Each row is a point. Two turns around zero, p and q, are shown by what they do to some points. Where does a point land after both, in the order given? Backwards means that the second turn is done in reverse. Each puzzle has new turns, and all numbers are rounded.

Turn p:
[-0.59  0.79] -> [-0.03  0.99]
[ 2.71 -2.25] -> [ 0.93 -3.40]
[ 0.22 -1.35] -> [-0.59 -1.23]
[-2.70  1.02] -> [-1.63  2.38]
[0.37 1.79] -> [1.33 1.25]
Turn q:
[-2.71  1.66] -> [-2.97  1.14]
[ 1.60 -0.20] -> [1.61 0.09]
[ 1.72 -1.42] -> [ 1.95 -1.08]
[-2.43  0.22] -> [-2.43 -0.23]
[ 1.81 -0.26] -> [1.83 0.07]
Where do these land?
q, then p backwards: [-1.63  1.31] -> [-2.08 -0.24]
p, then q backwards: [-0.03  1.37] -> [0.96 0.98]
p, then q: [ 1.66 -2.68] -> [ 0.40 -3.13]

Turn p:
[ 0.26  0.55 -2.64] -> [ 2.17 -0.28 -1.59]
[-2.02 -2.34 -0.20] -> [-2.12 -1.29 -1.85]
[-0.61  1.56  0.43] -> [0.07 1.73 0.06]
[2.52 2.30 0.29] -> [2.33 1.08 2.26]
[-0.15 -2.07  2.11] -> [-2.45 -1.23  1.11]
Turn q:
[-0.27  0.47  0.42] -> [-0.42 -0.14  0.53]
[ 0.70 -0.90 -3.25] -> [ 1.34  2.44 -2.03]
[-2.30 -2.24 -1.09] -> [-1.64  0.04 -2.97]
[2.82 0.85 0.29] -> [2.53 0.00 1.54]
[ 0.70 -0.56  2.06] -> [ 0.48 -2.12  0.58]
[-1.65  2.38  1.58] -> [-2.30 -0.23  2.36]
Where do these land?
q, then p: [ 0.83 -1.16  1.06] -> [ 0.04 -1.77  0.18]
p, then q: [-1.38 -0.64  1.16] -> [-1.84  0.43 -0.31]
p, then q backwards: [-0.56 -2.08  2.16] -> [-2.39  0.78  1.73]
p, then q: [ 0.82  1.78 -3.99] -> [4.10 1.69 0.28]
p, then q: [ 0.29  2.09 -0.39] -> [1.01 0.51 1.82]
